Rows are points. Each copy is the shape, with its points in the same order, turned, moved and blurred by noise. Say if it was mirrored as well.

Shape (9 x 3):
[[  3   2  18]
 [ 49  10 -12]
 [-24 -44 -13]
 [-20  18  51]
 [ 13  18  27]
 [-48 -37 -30]
 [-35   6   5]
 [-12  28  22]
 [  3  23  16]]
Copy 1 (9 x 3):
[[-13  -5  24]
 [ 13 -42 -18]
 [-49  17 -24]
 [ -4  12  54]
 [  8 -20  30]
 [-44  52 -33]
 [-14  31  13]
 [ 14  13  35]
 [  8  -3  17]]
Copy 1 is: only turned
Copy 2 (9 x 3):
[[-13   5  -4]
 [ 32  13 -36]
 [  1 -49  19]
 [-44  24   6]
 [-13  27 -15]
 [  7 -50  47]
 [-12   1  34]
 [-18  28  11]
 [ -6  26   3]]
Copy 2 is: mirrored
Copy 3 (9 x 3):
[[  7 -11 -14]
 [ 48 -22  20]
 [-43 -29  15]
 [  1  10 -55]
 [ 27  -5 -27]
 [-60  -9  26]
 [-21  15  -8]
 [ 11  17 -23]
 [ 19   8 -15]]
Copy 3 is: mirrored

Shape (8 x 4):
[[-22 -18 -55 -22]
 [ 24 -13  19 -12]
 [  6  17 -12  35]
 [  3  23 -12 -24]
 [-10  23 -39  23]
 [-11  21   6 -29]
 [-18  -1   5 -32]
 [ 27 -27  -1 -15]]
Copy 1 (8 x 4):
[[-60  15  36  24]
 [ 20  17   7  -8]
 [-14 -16 -29  23]
 [-21 -10   6 -23]
 [-49 -14 -20  30]
 [ -9 -16  26 -21]
 [-12 -12  39 -10]
 [  7  37  16  -1]]
Copy 1 is: mirrored
Copy 2 (8 x 4):
[[-34  15 -40  21]
 [ 20 -21  -2 -20]
 [ -4 -10  34  18]
 [-10  16   7 -23]
 [-34  14  29  19]
 [ 11  26   1 -23]
 [ 17  27 -16 -16]
 [  9 -27 -21  -9]]
Copy 2 is: mirrored
Copy 3 (8 x 4):
[[ 30  15 -49 -10]
 [ 13 -22  27 -19]
 [-29 -24  -8  22]
 [-10  -5 -10 -36]
 [-23  -6 -40  14]
 [-10  12   4 -37]
 [  7  19   9 -30]
 [ 31 -30  11 -15]]
Copy 3 is: mirrored

Shape (11 x 8):
[[  4  -2  -9   9 -16   1  -2   2]
 [ -4   0 -25   0  -9  -2  20   0]
 [-17  16  29  18  35  -5  34 -25]
 [-23  23 -23  -8  -2  -6  -6  20]
 [ -5  29  11 -28  19  25 -42  37]
 [-23  24 -19   4   3  16  -2  -1]
 [-23  -5  28  10 -44  -2  -4  17]
 [-20   4  -4   3  -5  -9   3 -34]
 [  6  43  12   9   0   1  10  -1]
 [-16  23  22 -35   7  -3  47 -39]
 [ -4  20   4   4   2  39 -15  21]]
Copy 1 (11 x 8):
[[ -8 -17 -12   1  -7  -3   5  -5]
 [-22  -8  -8   3   3  10  25   3]
 [-37  36   1 -14  27  29 -29 -22]
 [-12   6 -19   3   1  -4   3  36]
 [ 30   7  15  21 -10 -11 -43  40]
 [  1   3 -17  -9   6  21  -1  24]
 [-29 -20 -11 -22 -42 -17 -20  -2]
 [ -7   5 -17 -30  16   3   6 -10]
 [ -6  31 -18  11 -13  18 -16  -7]
 [-20  54  24 -39   2  21  13 -15]
 [ 10 -14   0  17 -15  23 -28  21]]
Copy 1 is: only turned
Copy 2 (11 x 8):
[[  6   7  -3   1 -12  10 -14   0]
 [ -8  -3 -14   0 -18  12   7  -3]
 [-20  60  -7  -2 -15 -27  33   6]
 [-26 -14 -15  -3   7  -4  -9  19]
 [-11   3  17 -19  45   2 -17  59]
 [-24  15 -24   2   4  12  -8  20]
 [  2  11  14  10 -43  -9 -35  33]
 [-20  24  -6  31 -12   2   1  -2]
 [ 10  25 -24   1   5 -19   2  26]
 [ -9  25  -8  37 -18 -13  57  28]
 [ -4  22  -5 -20   8  18 -20  43]]
Copy 2 is: mirrored
Copy 3 (11 x 8):
[[-14   4  -3 -13 -12  11  -2   6]
 [-15   5   1 -13   0  15  17   9]
 [ 17 -22  28  22 -10 -20  31 -19]
 [-24  14 -25   3  15  12   6 -13]
 [-26  16 -11  15  11  18 -56 -50]
 [-21 -12 -18  -7   5  13  12 -24]
 [ 20  23 -30 -12 -43   1 -11  -5]
 [-13  -3   1 -26 -13 -19  22 -22]
 [-30  -7   5  22 -27   4   7 -15]
 [ -5  21  39   3 -27   2  46 -42]
 [-11 -15 -18   1 -10  32 -28 -26]]
Copy 3 is: mirrored
Copy 4 (11 x 8):
[[  9   1 -10   1 -15  -6  16  -8]
 [-14  13 -14   5 -13  -3  10   6]
 [ -5  31  37  36  30   2  15 -18]
 [ -2  -6  -3 -13  11 -12 -19  11]
 [ 19 -43   1 -37  49  15   5  13]
 [ 10  10  -5  -3  22 -18   6  19]
 [  9 -20  36 -25 -22 -25  24  -8]
 [ -2  28  -1  -4   3 -22  10 -29]
 [ 21  21  24   0  10  18   5  11]
 [-29  57  25 -12  25  12  34 -12]
 [ 28 -17  -1  -5  18   0  22  23]]
Copy 4 is: mirrored

Shape (14 x 9):
[[ -4 -12 -17  -4  -2  23   2  -2  11]
 [  9  -5  11  23  -7 -19 -20  -8  23]
 [ -7 -21  -2  17  12 -24  -4  15  25]
 [ -7   6  17  -9  -2   6  -4   3   3]
 [ 18  -2  -8 -20  -1 -31 -36 -14  38]
 [  7   0  -1 -21  -4  17   1   4 -20]
 [ -2  -2  -2 -10  17  -7  10 -25   8]
 [ -3  10   8 -26   6   9 -17 -33 -23]
 [  0 -21  47  11  52  26  -8  33  -1]
 [ 16  12 -24 -10   2  11  12  -4 -10]
 [ 15 -15  -2  18 -17   0  13  -8  -8]
 [  7   6   1  23  31  -3  19  20  15]
 [ -6  -5  -7 -23  34   3  -5  18   0]
 [-10  16   2  -1  34   6 -18 -23 -22]]
Copy 1 (14 x 9):
[[ -2   2 -15  -7  19 -13  10  -5  14]
 [-26 -17 -11  18  -7  17 -18  11   7]
 [ -9 -10 -35  15 -27   6  -3  -5  -6]
 [-17 -10   9 -11  -1  -1  10   3  -5]
 [-35 -12 -15  24  -7 -34 -41   6  -2]
 [ 15  -2  17 -21  12 -15   7   6   1]
 [-13   7   8   9  -7 -10  -2 -22   8]
 [-18   1  40 -12  24 -10 -18 -12  -6]
 [  1 -56   5   5 -12   6  52 -17 -25]
 [ 17  13  11   4  11 -13   0  16   7]
 [ 13  -8  -2  -4  -4  19  -7   8  28]
 [ 11  -2 -11  27 -16   7  33   8  -7]
 [  5  -5  -4   1  -4 -26  14 -10 -29]
 [ -9  -4  26  11  24  10   3 -16 -25]]
Copy 1 is: only turned
Copy 2 (14 x 9):
[[-16   2 -11 -15  19  13  12  -7 -12]
 [  5   9  10 -19  -3  -6 -17 -31  19]
 [  4  26   1  -3  20 -18 -20 -20   1]
 [-11   5   2   8 -10  10   6  -6   5]
 [ -9   8  12 -38   5 -19 -17  11  40]
 [  0  -3  -5  -4  -8  21  19  16 -12]
 [-13  -3  30  -4  19   8  -2   2  -2]
 [-17 -31  18  -4 -14  25  -4  18   0]
 [ 18  27 -20  47  14  46 -24  -9  10]
 [  8 -14   7 -14  14   8  30   9 -11]
 [ 13   7  13 -23  -3  13   8 -23 -22]
 [ 23  14   7  20  33  -1   9 -22   4]
 [ -2   7 -10  17  23   4  -3  25   0]
 [ -1 -39  12  17   9  17 -14   6   1]]
Copy 2 is: mirrored
Copy 3 (14 x 9):
[[  9  15  16 -17  -3   3   5 -11 -18]
 [-28   5   8 -20 -16   6 -17   8  21]
 [ -3 -20   2 -20  -4  19 -10  -5  20]
 [-15   8   6   5  12  -8  -6   2  -7]
 [ -7   6  21 -43   4  -9 -49  21  18]
 [  9  14   7  12   1 -18  -3  14 -27]
 [-14 -13  11 -25  -1 -21  -6   1 -18]
 [-22   8  27   2  -1 -26 -22  16 -43]
 [ -7 -24  43  41  19   7  24  -5  20]
 [ 13  11   1  -7 -18 -33  -7  -4 -22]
 [ -6   9  -7 -10 -29   1  12  16  -9]
 [ -1 -21   1   2 -10 -15  11 -24  22]
 [ 19 -18  24   7  14 -11 -16  -5  -9]
 [-23 -13  33  11 -14 -25 -21 -10 -29]]
Copy 3 is: only turned
Copy 4 (14 x 9):
[[ -8  -5 -10   9  27   6  -8   1 -13]
 [-22   7  12 -22  -4  -4  -3 -36 -15]
 [-38  -1  13 -18   7  15   8 -17   8]
 [  2   4 -11 -14   0  -8 -13  -2   5]
 [-16 -10  12 -30  30 -37  15 -42  -4]
 [ 17  -2 -19  -3   7  -7   6  17  -9]
 [  4 -20  22  -8  13  -6 -11  -1  -2]
 [ 20 -21  -4 -21   3 -33 -16  16 -22]
 [ -4  31  -3 -60  10  40 -15  28   8]
 [ 11   2   6  17  14 -13  10  14 -12]
 [  2  -4   3   8 -10  15   9 -13 -24]
 [-16  26  29  -4   7  19   0   7  12]
 [-10  -1   0 -22  27  -5   7  28  14]
 [ -2  -4  18 -25   2 -23 -20  32 -21]]
Copy 4 is: mirrored
